Every row gives one point. The points of each table are mixes of a few directions, plus a little noise. Count the directions of each table, and those that both share. Where both have some left over, give the other angles between the two spaces (their principal angles), to ten degrees, smallest first.
In the rows, zero is written as 128.

First, 6 rows:
[[154 131]
 [153 131]
 [111 126]
 [ 51 120]
 [116 127]
 [183 133]]
Second, 7 rows:
[[126 144]
 [129 123]
 [120 209]
 [132  89]
 [130 110]
 [126 151]
 [134  70]]
Directions: first 1, second 1, shared 0; angles 90

First, 8 rows:
[[116 141  86  43 142 141]
 [135 120 153 178 120 120]
 [138 117 162 196 116 117]
 [133 123 144 160 122 123]
 [124 132 114 100 133 133]
 [141 114 172 216 113 114]
 [116 141  88  46 142 141]
 [122 135 107  85 135 135]]
Second:
[[163 160 170 104  83 151]
 [ 89  98 108 144 170 115]
 [132 130 174 108 146 128]
 [155 116 104 121  36 140]
 [142 132 121 132 162 104]
 [ 88 131  91 160 170 129]]
Directions: first 1, second 4, shared 0; angles 90

First:
[[160 109 144  67 149 139 147  85 101  96 118]
 [115 111 124 176 139 110 121 142 139 138 165]
 [146 112 138  99 144 131 139 103 113 109 130]
 [123 137 125 133 120 129 125 136 133 134 122]
 [103 120 118 199 129 106 114 159 150 151 166]
 [151 159 135  42 108 161 139 104 108 110  62]
 [ 82 129 107 243 119  96 101 187 168 171 178]
 [146 147 134  65 116 151 137 108 113 113  82]]
Second (11 x 11):
[[151 190 191 121 141 138 158 169 173 129 134]
 [158 140 141 149 129 135 159 132 189 123 166]
 [113  93  83  72  86  54 110 149  76 151 105]
 [139  97 145 102 152 106 123 153  91 120 143]
 [115 188 164 114 153 169 143  91 190 132 102]
 [127  98  72 117  76 102 109 152  94 139 114]
 [127  93  99 126 130 178  92 130  87 112 107]
 [ 92 103  84 168  97 112  91 122  47 134 103]
 [106 137 120 156 118 111 128 106 121 137 123]
 [138 140 150 122 153 153 141 112 167 120 137]
 [142 128 160 162 174 151 154  92 175 111 172]]
Directions: first 2, second 6, shared 1; angles 40

First (10 x 18):
[[144 139 100 124 118 100 160 113 122 133 148 125 146 124 136 117  92 103]
 [143 138 101 124 119 102 158 114 122 132 146 126 145 124 136 118  94 104]
 [152 145  85 121 113  85 177 106 118 135 158 124 155 122 140 112  73  90]
 [100 109 178 136 145 177  71 154 139 120  94 133  97 135 114 147 191 172]
 [106 113 167 134 141 167  83 148 137 122 101 132 103 134 117 143 177 163]
 [117 120 149 131 135 148 104 139 133 125 114 130 115 131 122 136 154 146]
 [ 78  93 219 142 159 218  25 175 148 113  65 136  71 141 102 162 242 208]
 [164 153  63 118 106  64 201  95 114 139 173 122 168 119 146 104  47  71]
 [144 139 100 124 118 100 160 113 122 133 148 125 146 124 136 117  92 103]
 [133 132 119 127 125 119 138 123 126 130 134 127 134 127 131 125 116 120]]
Second:
[[117 123 150 148 130 160 118 119 111 102 111 145 117 118 133 147 141 137]
 [102 116 178 176 132 201 103 105  89  69  89 167 103 105 138 172 157 149]
 [135 132 115 116 127 109 134 134 139 143 139 118 134 134 125 117 120 122]
 [114 122 155 155 131 169 114 115 106  95 106 150 114 115 134 153 144 140]
 [131 130 122 123 128 119 131 131 133 135 133 124 131 131 127 123 125 126]
 [121 125 140 141 129 146 122 122 118 113 118 138 121 122 131 139 135 133]
 [170 148  46  49 121   7 168 164 192 224 192  64 169 165 112  54  80  93]
 [113 121 157 156 131 170 114 115 106  94 106 150 113 115 134 153 145 140]
 [161 143  64  66 122  33 160 157 179 204 179  78 161 157 115  70  90 100]
 [115 122 152 152 130 165 116 117 109 100 109 147 116 117 133 150 143 139]]
Directions: first 1, second 1, shared 0; angles 50

First, 8 rows:
[[138 119 123 120 124 133 137 141 131 139 129 122 130 137 139 150 137 128
  119 146 135 141 129 155 128 112 131 115 127 127 132 127]
 [143 115 120 116 122 134 140 146 133 142 130 120 131 139 143 157 144 127
  115 150 134 144 131 167 126 106 133 111 126 123 132 126]
 [ 60 218 139 205 204  95  49 143  75 162 104 131 115  97 115  73  82 129
  187 106 135 123  74   7 196 130 127 126 174 172 164 132]
 [118 141 128 138 136 121 109 123 119 124 126 134 123 113 119 104 127 126
  139 109 116 114 126 102 128 137 129 138 134 122 125 129]
 [147 105 122 107 107 135 142 123 139 116 135 130 128 128 129 134 147 126
  114 125 117 121 145 158 104 130 131 133 117 106 114 127]
 [138 108 134 112 108 136 150 108 144 107 134 132 132 135 122 129 126 130
  118 123 127 122 142 139 111 144 122 140 113 124 115 128]
 [132 112 140 118 115 137 158 113 146 116 132 126 137 148 127 143 110 134
  119 140 147 138 132 136 128 139 118 130 116 146 128 128]
 [148 107 119 107 109 134 138 127 137 119 134 130 127 126 130 134 151 125
  114 125 114 121 145 160 103 126 133 131 118 103 114 127]]
Second:
[[133 143 106 139 154 124 108 190 106 187 119 109 124 132 163 172 155 123
  127 171 139 163 109 170 155  65 146  80 150 129 157 125]
 [131 127 124 125 125 127 123 127 127 124 129 131 126 121 126 120 136 126
  128 120 118 121 132 129 120 130 131 133 128 117 123 128]
 [123 115 147 119 105 131 145  74 147  77 136 145 130 124  98  90 105 132
  129  90 118  97 144  92 104 183 113 170 109 127 103 131]
 [107 125 168 137 127 136 173  89 154 107 127 125 147 169 118 141  58 144
  132 147 181 149 114  91 159 164  99 136 114 198 141 130]
 [132 140 111 136 148 125 113 176 111 173 121 113 126 132 155 162 148 124
  127 161 137 156 114 160 149  79 142  91 145 129 150 126]
 [138 122 117 117 115 125 112 118 125 110 133 139 119 102 116  98 155 122
  126  95  91  98 146 128  96 140 135 148 124  88 106 128]
 [133 124 123 122 121 126 121 121 127 117 131 135 124 115 121 111 141 125
  127 110 109 111 137 126 111 136 131 140 126 107 116 128]
 [127 128 128 128 129 128 129 129 128 129 128 127 129 130 129 130 126 128
  128 130 130 130 127 128 130 127 128 127 128 131 129 128]]
Directions: first 3, second 2, shared 2

First, 10 rows:
[[109 168 101 125 166 120 129 164 110 113 148 107 118 102 127 149 129  94
  103 129 122 179 139 153 150 132  89  73 123 135 140 105]
 [106 172  97 125 171 120 130 168 108 111 151 104 116  98 127 151 130  89
  100 130 121 185 141 156 153 133  84  65 122 136 141 102]
 [152  78 162 131  80 137 127  83 150 147 102 154 141 161 129 102 126 171
  159 127 136  64 114  96 100 122 177 198 134 119 114 157]
 [141 100 147 130 100 133 127 102 140 139 114 143 135 147 129 113 127 152
  146 127 132  92 120 110 112 125 156 168 131 123 120 145]
 [ 86 214  68 123 211 112 131 206  90  95 172  82 106  70 127 172 131  54
   74 131 115 239 152 183 176 138  43   7 117 142 153  77]
 [143  96 151 130  97 134 127  99 142 141 111 145 136 150 129 111 127 156
  148 127 133  86 119 108 109 125 159 174 132 123 119 147]
 [138 108 142 129 109 131 127 110 137 136 118 139 133 142 128 118 127 145
  140 127 131 102 122 115 117 126 148 156 130 125 122 140]
 [139 105 144 129 105 132 127 107 138 137 116 140 134 144 129 116 127 148
  142 127 131  98 121 113 114 125 151 160 131 124 121 142]
 [129 126 130 128 126 129 128 126 129 129 127 129 128 130 128 127 128 130
  129 128 129 125 127 127 127 128 130 131 128 128 127 130]
 [135 114 138 129 114 131 128 115 134 133 121 136 132 137 128 120 128 140
  137 128 130 109 124 119 120 126 142 148 129 126 123 136]]
Second (9 x 32):
[[158 140  72 118  79 100 147 106 129 139 155 161 141 145 161 156 160  84
  129 126  95 167 125 125 152 136 114  86 136  93 143 131]
 [138 111 143 126  92 119 132 110 126 152 121 155 116 116 107  98 138 137
  143 126 110  93 141 131 127 117 147 140  93 111 110 142]
 [161 151 109 142 101 130 119 109 136 118 180 127 144 149 168 141 170  95
  110 135 111 159 126 156 148 155 137 120 150 120 168 106]
 [109  81 161 110 110 131 133 111 145 134  88 145 146 171 110 115 116 140
  154 134 139  84 106  85  90 108 154 157 141 128  81 130]
 [118 123 138 116 106 115 133 126 122 140 130 148 121 122 102 106 146 104
  132 134 104 115 139 138 129 115 134 106  97 114 100 113]
 [107 122 146 115 117 117 131 134 119 139 123 143 116 115  90 101 140 107
  131 135 107 111 141 140 125 110 132 105  90 120  91 110]
 [140 138 107 148 185 137 133 152 113 136  86 103  92  59 133 143  55 222
  135  95 172 125 142 110 139 129  94 169 119 146 167 209]
 [ 98 138 151 126 159 137 118 153 122 113 134 107 124 122 106 118 130 111
  114 138 131 132 132 147 123 125 124 111 121 146 114  94]
 [122 148 126 150 201 166 107 152 141  81 135  65 150 154 174 173  97 152
  104 129 184 167 100 120 119 157 114 158 205 174 178 117]]
Directions: first 1, second 5, shared 1

First (11 x 32):
[[ 97 178  37  95 169 181 114 104 153 165 132 231 185  56 173 101  97  97
   46 166 203  56 159  81 103  61 125  79  71 101 159  86]
 [170  89 168 155 106 101 148 130 126 110 130  87 120 158 106 126 145 153
  183 123 111 140  98 138 141 182 127 164 141 138 107 143]
 [141 110 158 140 114 110 134 135 121 115 127  95 111 151 113 135 139 139
  157 117 105 150 116 143 136 153 129 145 145 137 117 141]
 [ 90 144 143 115 127 124 109 145 110 124 122 104  92 143 123 154 128 116
  113 103  91 171 148 152 129 103 132 114 157 135 133 140]
 [ 78 156 129 106 134 133 104 144 111 130 121 118  96 132 130 153 123 109
   96 106  99 165 158 147 124  86 131 103 151 131 140 135]
 [103 144 124 116 133 133 116 134 122 131 125 129 116 126 132 138 124 117
  108 120 118 141 144 134 125 104 130 113 136 128 135 129]
 [248  45 166 189  96  93 186 105 153 107 140 103 171 151 103  86 153 184
  233 157 157  81  51 108 147 249 121 203 103 132  89 133]
 [113 160  61 108 157 166 122 108 149 155 132 206 175  75 160 104 106 108
   73 160 188  69 146  90 111  86 125  97  82 108 149  96]
 [127 117 159 134 116 111 127 140 116 116 125  91 101 153 113 143 137 134
  149 110  96 161 124 148 135 141 130 139 153 138 120 144]
 [ 86 161 104 105 144 146 108 132 123 139 125 150 122 111 142 137 116 106
   84 124 129 133 156 128 119  81 129  98 128 123 145 121]
 [153 103 159 145 112 108 140 132 124 115 129  96 118 151 112 130 140 144
  165 121 111 142 109 138 138 163 128 152 141 136 114 140]]
Second (11 x 32):
[[235 153 118 155 126 117 147 183 173 132  99 117  88 117 101 140 205 170
  205 112 140 161  97 140 123  83 104 192 174 112 126 168]
 [214 150 127 155 122 121 141 181 153 123 107 105  91 130  98 145 194 161
  198 106 127 170 105 144 132  94 104 187 176 124 122 159]
 [ 82 122 155 133 117 137 115 130  74 100 148  89 131 164 116 143 105 109
  119 107  91 161 147 143 153 155 122 125 141 162 117 105]
 [ 64 121 173 139 109 142 109 139  42  82 158  61 128 188 105 155  98 100
  122  90  67 188 156 154 169 167 115 130 155 183 109  94]
 [132 128 122 125 131 127 130 123 138 135 125 139 130 120 133 123 128 130
  125 134 136 117 125 124 122 125 131 124 121 121 131 131]
 [ 95 125 153 135 117 136 118 136  80 101 144  89 127 162 113 144 113 114
  128 106  93 164 143 143 151 149 120 132 145 160 117 110]
 [ 98 113  93  94 149 123 131  70 174 170 124 204 163  79 175  90  90 119
   67 179 178  40 127  92  92 129 161  70  61  87 149 126]
 [ 71 112 123 106 135 132 120  86 121 138 140 155 156 119 154 111  82 106
   76 150 137  88 142 113 120 149 148  82  88 123 135 109]
 [179 139 117 137 130 122 138 148 158 136 112 134 113 115 121 129 162 148
  158 128 142 131 112 128 120 105 121 152 141 114 130 149]
 [158 127  88 109 147 117 141 100 199 172 107 197 140  73 159  97 133 142
  110 169 185  59 110  99  89 104 148 106  87  78 147 149]
 [ 80 118 140 121 125 134 118 112  97 118 143 119 141 143 133 129  97 109
  101 126 113 128 144 129 137 150 134 107 118 143 125 108]]
Directions: first 2, second 2, shared 0; angles 30, 70

First:
[[117 140 131 125 112 114 118 138 129 138 132 121 115 133 104  80 127 134
  119 129 144 103 131 117 125 124 148 139 131 130 126 138]
 [166  99 128 110 155 146 149 134 134 157 125  90 136 103 155 213 137 117
  150 119 120 196 171 170 153 159  67  76 104 125 164 138]
 [134 119 120 139 149 156 141 103 126  92 123 160 146 127 172 196 125 124
  144 127  96 155 108 134 128 128 118 126 137 122 117 104]
 [ 99 159 119 127  98 134 119 122 133 117 142 147  90 137 126  82 112 150
  140 131 138  90 143 112 141 146 187 147 169 117 121 137]
 [ 87 169 114 132  91 143 117 111 133  97 145 170  83 144 137  80 104 157
  146 132 131  77 134 103 142 147 210 160 189 112 110 130]
 [132 127 140 118 118  94 117 158 128 170 127  87 125 127  79  68 139 124
  103 129 159 112 141 126 120 117 117 125 102 140 140 149]
 [182  71 138 132 188 135 152 127 121 137 104 104 195 108 156 245 153  90
  121 122  98 212 107 164 114 108  20  87  65 141 143 108]
 [ 81 175 110 132  87 149 118 106 135  92 149 177  74 144 143  80  99 163
  154 132 129  72 139 102 148 156 223 161 201 107 109 131]
 [109 148 127 125 105 117 116 135 130 134 136 128 105 135 106  71 122 140
  124 130 145  93 136 114 130 131 164 143 144 127 125 139]
 [172  76 152 140 179  93 133 147 112 146  96  96 211 121 102 164 163  82
   78 128 119 171  68 137  79  61  25 116  40 160 124 107]]
Second, 8 rows:
[[142 142 153 114 135 153 126 149 146 163 177 133 155 136 110 163 162 138
  157 110  98 141 110 148 120 159 147 122 132 103 133 154]
 [130 150 105 146 140 163 130 133 134 104 153 185 119 145 148 182 127 167
  151 111 114 128 139 129 124 172 163 118 166 124 124 122]
 [174 114  99 114 174 155 131 146 154  84 176 165 158 189 126 223 159 157
  146  81  72 106 106 166  86 122  74 143 160 101 144 143]
 [103 133 121 148  82  69 155  87  81 158  69  95 110  68 111  31 104 101
   49 187 186 126 179 100 135  78 150  97 105 149 148 115]
 [116 121 107 106 110 134 147  71 120  96 117 117 111 124 159 118 111 112
  126 149 106 112 138 139 147 107 124 146 158 107 143 132]
 [119  89 134 134 124  98 119 122 136  81  74 110 105 117 160 114  86  96
  126 125 152 123 123 109 145  62  69 149 116 127 106  93]
 [106 139  93 128 146 153  97 133 110 113 111 124 100 165 136  82 118 147
  140 140 144 121 113 113 145 213 153 155 112 207 108 125]
 [134 135 212 135 112 100 119 184 143 225 146  95 166  81  74 109 158 106
  128 121 153 168 115 119 122 112 142  93  74 107 119 140]]
Directions: first 3, second 6, shared 1; angles 50, 70

First, 8 rows:
[[108 127 122 109 114 151 127 132 124 114 130 127 132 130 120 131 140 137
  147 126 132 126 135 142 111 135 107 138 140 115 134 129]
 [157 106 122 135 125 124 169 114 103 144 119 160 158 111 166 122 123 101
  125 145 115 118 104  97 138 134 160  89 135 134 121 182]
 [ 98 137 119 140 133  69 132 103 101 172 109  91 113 108  99 204  82 127
  131 190  55 162 160 108 171  15  99 105 137 108  87  80]
 [128 110 119 109 116 135 157 128 104 126 120 169 148 113 156 122 114 117
  152 134 130 120 130 108 119 132 150  91 145 120 115 162]
 [124 137 140 115 131 135 100 153 164 105 140 130 105 141 124 102 120 150
  124  80 165 122 139 140 105 164 138 142 113 138 135 104]
 [132 159 134 175 162 131  76 121 124 122 128  98 114 147  82 109 169 119
  116 153 158 142 128 167 157 117 107 192 112 129 151  82]
 [144 122 134 125 120 141 134 131 160 125 143 109 131 141 139 121 149 138
  100  95 123 114  99 132 112 172 124 142 117 144 149 151]
 [131 125 133 116 123 138 127 141 144 115 135 138 125 133 138 112 127 137
  127 100 145 119 126 128 110 157 138 126 124 134 133 135]]
Second, 10 rows:
[[ 92 155 148  98 176 127 141 123 179 108  91 105 106 109 148 122 103 137
  131 116 143 105 112 141 105 134 129 104  95 156 154  92]
 [128 138 132 127 137 121 111 138 131 116 129 157 133 134 126  99 121 147
  137 121 158 116 131 121 138 117 148 107 127 135 121 133]
 [132 107 126 139  94 131 112 142 125 118 174 147 161 135 130 126 152 147
  118 117 174 127 132 110 135 138 154 129 138 144 117 153]
 [140 123 119 123  91 125 101 129 113 111 167 149 181 141 140 129 121 141
  120 123 143 131 133 123 134 112 130 114 138 149 119 161]
 [124 148 107 117 133 133 111 136 118 116 120 161 128 134 123  94 121 142
  154 132 144 118 149 128 131 121 136 111 143 115 115 116]
 [173 103 176 153 137 111 129 137 143 116 142 165 143 124 121  98 133 163
  114 115 198 102  77 108 151 125 175  98 108 162  98 171]
 [124 135 100 100 134 157 163 107 124 131  91 101 110 107 131 147 127 101
  145 155  84 130 132 151  93 153  86 144 139 100 124  87]
 [ 96 122 126 151 123 124 113 154 136 136 155 134 111 139 117 121 159 139
  128 109 164 133 155 107 142 140 163 145 136 124 141 124]
 [141 136 118 126 128 120 144  97  94 164  96  81 110 134 125 173 101  74
  118 153   7 164 132 157 127 101  60 158 127  96 147 125]
 [129 113 129 145 127 129 156 116 117 164 115  83  94 125 117 170 142  89
  114 140  64 155 128 136 126 138  97 172 128 101 144 118]]
Directions: first 5, second 6, shared 0; angles 30, 40, 50, 50, 70

First (8 x 32):
[[145  91 107 106 133 161 173 196 127 121 103 122 193 109 115 161  92  99
  164 103 133 121 159 141 111  97 169 121 104 157  92 106]
 [134 160 144 136 126 163 114 169 138 120 119 143 116 152 124 126 109 126
  129 155 119 148 120 135 128 121 122 106 125 141 146 150]
 [113 144  84 127 200 137 124  47  81 134 173  99  90 106 134  73 235 149
  140 151 183 122  53 160 104 166 131 188 152  99  93 112]
 [134 127 117 131 138 115 137  96 127 129 136 117 132 128 133 121 141 139
  122 122 136 123 113 131 121 137 123 145 131 102 115 121]
 [ 79  88 123 113 130  90 111  97  86 149 144 120  98  77 135 112 190 112
  140 115 143 103 143 111 140 146 152 148 149 163 135 104]
 [182 178 131 126 106 183 136 190 202 107 130 178 143 165  80 185   9 137
  113 135  83 165 184 134 158  72  79  82  77 145 140 179]
 [122 153 143 148 140 132 110 115 114 125 123 115 107 154 151  92 164 140
  121 156 140 137  74 137 111 155 126 133 150 102 139 134]
 [115  85 176 136  52  41 120 115 148 140  96 129 145 132 153 154  85 123
   96  87  85 106 180  73 152 129 121 102 136 116 165 120]]
Second (11 x 32):
[[151 126 117  78 115 153 126 118 165 132 122 130 141 199 115 134 103 124
  182 128 107 141 131  69 123  97 110  80  34  99 106 160]
 [127 124 123 119 126 146 127 128 133 126 116 145 120 144 117 123 124 136
  138 124 122 132 123 101 122 108 134 102  80 111 135 131]
 [125 109 133 156 126 146  84 102  89 154 133  97 125 114 140 148 140 148
   95 134 141 136 112 156 135 139 126 181 146 178 132 109]
 [131 128 115  90 125 151 142 137 166 113 100 176 115 173 104 107 112 130
  174 124 111 133 126  60 111  80 138  45  20  69 135 149]
 [155  81 100 123 142  99  51  53 131 189 140  57 147 137 188 155 132 133
  159 186 176 147 138 178 148 124 109 202 149 215  78 121]
 [138 128 114 136 134 141 171 139  83 139 162  80 152  84 113 169 125 144
   78  96 132 110 138 141 146 158 122 199 175 156 123  97]
 [105 170 175 151 113 111 143 168 137  86 126 166 118 125 119  97 137 100
  112 115 101 123 120 144 117 159 127  93 184  94 151 148]
 [119 132 108 151 157  86 191 155 104 119 146 122 131  35 131 130 141 128
   85 116 155  97 152 173 140 155 150 176 225 138 136  87]
 [119 112 121 153 139 125 113 117 102 141 125 122 116  92 138 130 142 143
  101 135 149 125 123 154 131 129 142 160 150 155 139 103]
 [142 109  92  90 138 138 140 117 155 135 112 143 126 151 121 126 113 137
  170 135 135 130 138  81 123  83 137  90  43 104 117 131]
 [ 98 189 211 161  93 112 119 173 142  74 126 172 117 153 122  88 139  84
  113 116  79 134 108 152 113 178 112  79 203  89 155 172]]
Directions: first 5, second 5, shared 0; angles 30, 50, 80, 80, 90

First, 8 rows:
[[133 135 121 137 123 122 121 109 109 132 140 141 137 147 148 135 109 100
  137 106 175 142 141 136 172 150 139 123 147 105 127 125]
 [111 134 122 157 136 140 179 129 150 130 124 138 122 122 136 116 132 158
  128 141  86 117 147 118 115 141 133 140 137 155 127 137]
 [ 96 139 120 175 144 147 215 133 165 128 117 141 116 113 139 107 138 187
  125 154  51 107 161 112  97 144 137 150 141 175 120 146]
 [156 121 131 108 106 126  84 120 115 137 145 134 138 144 131 135 116  73
  137 109 173 142 103 127 166 138 115 114 123 111 154 114]
 [150 110 148  59 126 105  31 148 100 115 117  87 128 117  85 148 144 112
  114 128 161 134  81 146  94  67 111 109  89  93 118 116]
 [120 122 132 136 130 148 167 148 168 130 118 125 117 107 114 110 149 164
  121 158  50 106 118 106  82 121 112 140 110 177 143 134]
 [112 137 125 132 145 112 125 121 104 118 120 122 129 130 133 139 123 143
  125 119 154 134 152 147 129 120 149 129 142 101  95 135]
 [145 127 126 121 114 124 101 115 112 134 142 137 137 145 138 135 113  86
  137 108 174 142 120 132 168 142 126 118 134 107 141 119]]
Second, 11 rows:
[[138 115 135 122 116 146 135 146 159 134 128 127 125 117 113 115 143 131
  126 147  79 114 100 107 102 123 104 131 106 165 158 124]
 [144 139 131  75 132 109  87 120 118 134 124 114 113 125 118 134 126 101
  119 122 156 146 119 139 136 119 121 112 110  99 119 124]
 [130 110 133 149 113 156 156 149 164 131 130 134 132 118 118 112 144 145
  130 150  65 105 104 101  99 127 108 139 115 180 162 126]
 [124 124 128 142 126 135 140 132 133 127 129 132 132 128 130 125 130 136
  130 131 116 122 128 123 124 130 128 133 131 139 133 129]
 [127 120 129 141 122 140 143 136 142 128 129 132 131 125 126 122 134 137
  130 137 103 118 121 117 117 129 122 134 125 150 141 128]
 [127 146 124 104 142 100  99 107  94 126 125 121 123 137 137 143 113 110
  125 107 189 151 149 154 156 128 147 116 139  77  95 129]
 [142 106 138 126 107 160 145 157 179 137 129 128 124 110 105 107 152 137
  126 160  46 103  84  92  86 121  90 135  95 192 177 122]
 [139 126 132 105 124 129 116 133 139 133 126 122 121 122 117 124 134 119
  124 135 116 128 111 122 119 122 114 123 111 135 139 125]
 [118 144 120 129 143 105 116 107  91 122 127 128 130 141 145 144 111 121
  129 105 188 147 160 154 159 133 156 123 152  81  92 132]
 [ 77 130 109 249 142 134 201 112  92 104 137 159 166 154 176 139 105 179
  149 105 159 117 198 145 160 155 188 156 207 120  91 144]
 [142 149 128  65 140  94  73 109  98 132 123 111 111 131 124 143 117  92
  118 110 190 158 132 153 151 120 132 106 118  71 101 125]]
Directions: first 3, second 2, shared 1; angles 30

First (10 x 32):
[[148 121 139 117 102 116 142 109  99 160 171 124 165  86 140 135 150 134
  129 112 151 127 186  86 145 112 130 161 127 120  95 114]
 [113 126  96  93  86 129 117 140 108 136 137 131 136 117 142 132 148 126
  134 115 127 134 163  97  97 122 127 181 102 112 125 123]
 [138 144 165 147 137 146 129  99 149 127 124 118 112 119  84 110 105 149
  168 180 180 169  84 142 126 140 141 102 144 135 143 155]
 [ 92 105 104 205 228 103 153 139 149 127 126 117 142 169 149 120 144 105
   53  28  25  19 111 116 153 116 114  41 125 192 164 107]
 [120 140 136 101 128 130 100  98 126 131 130 110 142 112 107 131 141 101
  149 167 161 133 132 107 116  95 127 158 141 129 130 136]
 [103 142 122  99 105 137 102 116 121 117 116 121 117 117 111 126 130 124
  156 151 149 152 123 116  96 125 130 168 121 123 141 148]
 [115 124 128 135 166 117 115 147 135  80  80 142 102 167 147 146 110  93
   92 122  72  99  90 191 154 135 116  99 152 136 132 129]
 [161 137 178 126  99 134 139 103 114 125 136 137 120  97 118 134 101 155
  157 167 180 177 125 154 162 153 139 136 148 112  98 144]
 [107 129  96 122  96 141 129 159 128 115 113 145  97 143 136 118 119 156
  136 109 109 149 117 134  89 162 133 141  93 118 147 139]
 [186 111 113 138 129 128 157 168 149 161 148 133 148 152 144 124 136 139
  105 129 126 117 152 135 140 118 127  91 125 107 108  84]]
Second (8 x 32):
[[146 138 142 132 136 138  98 142  82 107 158 117  77 141 153 128 113 166
  145 175 121 122  80 123 102 157 155 143 147 163 105 105]
 [127 139  96 134 125 133 155 103 141 159 148 120 173 138 123 101 157  93
  117  71 116 124 145 130 192 108 101 110 137 102 155 117]
 [101 130 131 121 129 111 153 114 173 104 103 155 128  99  96 134 144 116
   95  98 132 138 138 151 111 119  90 125 103  92 128 164]
 [167 142  77 147 126 160 130 111  76 213 197  76 193 188 168  78 143  93
  163  89 106 108 140  93 249 108 145 106 177 145 168  59]
 [132 152 115 133 137 134 135 108 119 116 166 125 111 133 127 106 149 130
  114 109 112 123  92 141 145 136 106 126 141 120 128 115]
 [121 101 145 120 120 119 123 149 144 132  83 136 142 117 124 154 106 130
  138 150 146 133 163 118 100 121 147 132 110 134 125 151]
 [115 112 164 116 128 115 112 154 138  88  86 148  87 104 120 163 102 158
  128 176 144 136 124 134  52 143 143 145 106 139 101 159]
 [113 109 153 118 125 114 125 145 150 104  82 149 111 104 115 159 110 142
  125 154 144 138 141 132  73 131 134 138 103 128 112 160]]
Directions: first 6, second 3, shared 0; angles 50, 70, 80
